Each row is a point. Any point is a mix of the corners, with weights that add up to 1. It lies inside the corners' shape when no weight is negative. Is each point inside? If not, which corners have a negative weight?

Corners:
(1): [-50  28 -28]
(2): [ 30 -36   1]
(3): [ -9  48 -33]
(4): [ 43 -27  63]
Points:
[ 19 -14  -6] => inside
[-10  17 -15] => inside
[ -5  16 -38] => outside (4)
[17  4 37] => outside (2)
[ 21 -34  16] => outside (3)
[-22  29   0] => outside (2)
[-37  24 -22] => inside
[ 15 -24  29] => outside (3)

Corners:
(1): [ 11 -20  40 -42  23  31]
(2): [-34  72   3 -14 -13   0]
(3): [-68  -8  31 -17  41 -15]
(4): [-28 -19 -12  24   2  -2]
(5): [  3  -1 -45   1 -37 -38]
(6): [-20 -12  10  42 -22 -85]
(7): [-10 -62 -24 -14 -65  37]
Points:
[-22 -13  -1 -10  -3  16] => outside (6)
[-20   7  20   4  18 -27] => outside (7)
[ -1  -6  -6  -1 -28 -10] => outside (3)
[-33  13  -9  32 -12 -58] => outside (1, 7)
[-33  -7  15  13  21 -11] => outside (5, 7)
[  1   4 -19  14 -19 -31] => outside (3, 7)

Corners:
(1): [  5 -11 -34  17   2 -27  36  51]
(2): [  7  33 -43 -24  61  12 -13  40]
(3): [-16  24  -2  35   1  15 -55   4]
(4): [ -4  31  37 -42 -34   3 -40 -50]
(5): [ 52 -22  35 -42 -17  18  38  43]
(6): [-25 -41  16  49  14  21  44 -38]
(7): [ 23  67  55 -35  51  18   4 -45]
(8): [ -9  33  49 -37 -43  18 -13  37]
(9): [ -2  38 -21  38  11  31 -15 -40]
Points:
[ 14  29  14 -14  33  21 -10 -20] => outside (1, 8)
[  5  18   1  -6 -17  14 -17  16] => outside (6, 7)
[ 15   3 -14  23  32   9  15  19] => outside (4, 8)
[ -1  18  32 -19   4  20 -10   7] => outside (1, 9)
[-19 -17  19  30 -29  15   5 -18] => outside (2, 7)
[ -3  24  19 -12 -10  13 -13  20] => inside

Corners:
(1): [-18  17 -20 -35 -23  -1  25 -13  12  66 -30]
(2): [-48   6   7  -6  28  35 -21  14 -43 -17  33]
(3): [-39 -59  41  23  28 -13  14  10  16  -6 -40]
(4): [  5 -20  49   9 -51  11   1  40  -9  24 -36]
(5): [ 31 -36 -28  24 -30 -44  31  -2 -31  -4 -19]
(6): [ 12  31  38 -58  -8  -9  -6  57 -16  -7  21]
(7): [ 11 -33  41   2   8  45 -32   2  19 -27 -26]
(8): [ 13  26  -4 -10  27  46  59 -25  -1 -13 -14]
(9): [ -7   5  26 -68  35  50 -16 -22 -21  30  36]
(10): [-24  -6  12 -26  -9  38  28  20  -4 -35  28]
(11): [ 52   2  17  -8 -28 -42  31  14  23  25  18]
(12): [ 79 -28  41 -23   8 -12  -6  95  58  34 -29]
Points:
[  2 -13  17   1  -3   5  10  21   3  -4 -14] => outside (9)
[ -2 -13  18 -15  18   9  13  10   7  -1  -4] => outside (4)
[  4  -8  20  -1 -14   2  16  27   4  -6 -18] => outside (9)
[ -4 -10   5  -9  -2  13  24   7  -5   6  -3] => outside (6, 7)

Corners:
(1): [-15   4 -40 -39 -26   2 -95   7  25  -5  67 -27  -4  13]
(2): [ 28  -7  -7   0  44  10  -2  17 -11 -10 -13 -14   8  69]
(3): [-16 -12  14  11 -19  13  -5   3  48  -1   4  60 -16 -10]
(4): [ 56   7 -20  11   5 -51 -15  11  -4  -9   4   1   0  -4]
(5): [-12  36   3   2 -28 -31  -4   6  -9  15 -11 -24  -9  -1]
(6): [ 85  -8 -11   8 -24  -9   1 -23   3 -14  -6 -17  -4  -4]
(7): [ -8 -10  -6  15 -29  16   1 -16 -12 -11   5  -7 -14 -21]
(8): [-11  -8   9 -41 -10  21   7  25 -19  -1  -3 -15  -3  -1]
(9): [-20  -9  -8   0 -16  17 -17  -9  18   6 -19  34  22  -5]
(10): [ 71  -2 -17  17 -21  25  -7  -4  -4  12  21  -5   2 -21]
(11): [-14   5 -14 -27  20   2   9   2 -17  14 -10 -14 -19  31]
(12): [ -3   8  15   1 -12  -3 -23 -28  -6   8  26  -2   2 -20]
(13): [ -1  51 -14  -1 -10   2 -20 -21  13 -12  -5  -2 -14 -23]
(14): [-11 -12   9   2 -26  15 -49 -20  -4  -1 -19  47 -15  -8]
(15): [-15 -11  12  -5   3  17   0  12   5  15 -20 -22  -9 -15]
Points:
[  0  -3  -7  -2 -14  10 -18  -2  14   2   4  13  -1  -3] => inside
[  6 -14   7   3  -4   3  -6  -3  -7   0 -15   7  -6   8] => outside (1, 10, 13)
[-13  12  -5  -8 -17   2 -19   0   2   6   5  -2  -9 -12] => outside (2, 6)
[  4   1   2   6 -12   3  -2  -5   3   1 -10  11  -7  -8] => outside (1)
[ 19  -2  -8   0  -7   2 -17  -6   5  -3   3   4  -1  -3] => outside (5)
[ -3   6   3  -9  -8  -1 -21   4  12  -4  -5   8   2   0] => outside (7, 10, 11)
[ 11   6  -7  -3 -12   2 -14  -1   1  -1   3  -1  -4   3] => outside (15)

Corners:
(1): [ 46   4  57  15  61 -58   6 -45 -82 -20 -21   9 -55  -2  36  33 -20  33]
(2): [ 26 -14  -7  21  10   0   9 -68   3 -49 -28   2 -40  14  12  39 -26  39]
(3): [ 23  -7  56   3  27  15 -20 -61 -45 -48 -49 -26 -76  35 -42  60 -71 -14]
(4): [ 28 -43  27  18  -3   3  -6  -4 -74  -2   6  11 -28   8   5  95 -31  24]
(5): [  2   1   8  12 -10  35  -8   0  17  32 -43 -21  10  16  28 -51  27  28]
(6): [ -5  -1 -33 -23   2  36 -11  -4   2  21  59  -2 -27  -2  -8 -45  14  37]
(7): [ -1  32  -9 -12  -4 -41  26  53 -15   3 -26 -31  10 -17  34  20  24   7]
(8): [  1 -21  51  24  33 -23 -12 -34 -95 -47 -25 -20 -48 -26 -44  31 -36  33]
(9): [-15 -36  -6 -14 -41 -10 -11  -9  42  26   6  46  41  18   1 -44 -34  27]
(10): [  9 -15 -13   1 -50  -7  18  -7  15  10  26   7 -35 -26 -18 -66   4 -30]
(11): [ 20  -9  10  -6 -18  12 -21  -9   0 -30  32  12 -13 -18  37 -28 -37  18]
(12): [-14  10 -20  -8 -15  45 -23  -5  27  31  44 -40  47 -26  21 -29  43  -3]
(13): [  8  11 -25  21  36  48   0  15  52  24  21  29   7 -59   1 -18 -19  -2]
(14): [ 38 -34  31   9  27  13  -5  24  48 -20  22   8  22  -6  15 -21  10 -26]
(15): [-35  46  54  16  -6 -45   4  36 -24  -7 -33   4   2  44   4  34  44 -15]
(16): [ 42  13 -39  53  -7   5 -32  16  -3  23  17 -15  43   0  20 -42  -4 -14]
(17): [-15 -13   8  12  41  -1  45 -41 -89 -35 -49   2 -24  22  30  31 -32  12]
(18): [ -6  15   7   5 -15  27  50   4  52  46  53 -10  50  -6  11 -63  13  25]
(19): [-18  -9  -7  13  12   9 -10  29  15  36  42 -27 -13  -2  42 -24 -14  11]
Points:
[ 0  1  8 10  6 11 -2 -2  2 -4 -4 -6  0  6  6  8 -7 11] => outside (1, 10)
[  4  -5  10   0   6   3   8 -11  -9  -5  -4   7 -13  -5   7  -3  -8  14] => outside (16, 19)
[  2   0   6   5  -1  13  11  -7   4   6  17  -6   6  -4  15 -19  -6  14] => inside
[  4 -12  12   4  -1   9   1 -17  -3  -1   9   1 -18  -3   3 -16  -9   8] => outside (7, 16)
[  4 -10   0  17 -27  -9 -11   7  -7  -1 -10  -9  16   5  24 -13   8  -1] => outside (1, 3, 6, 13, 18)
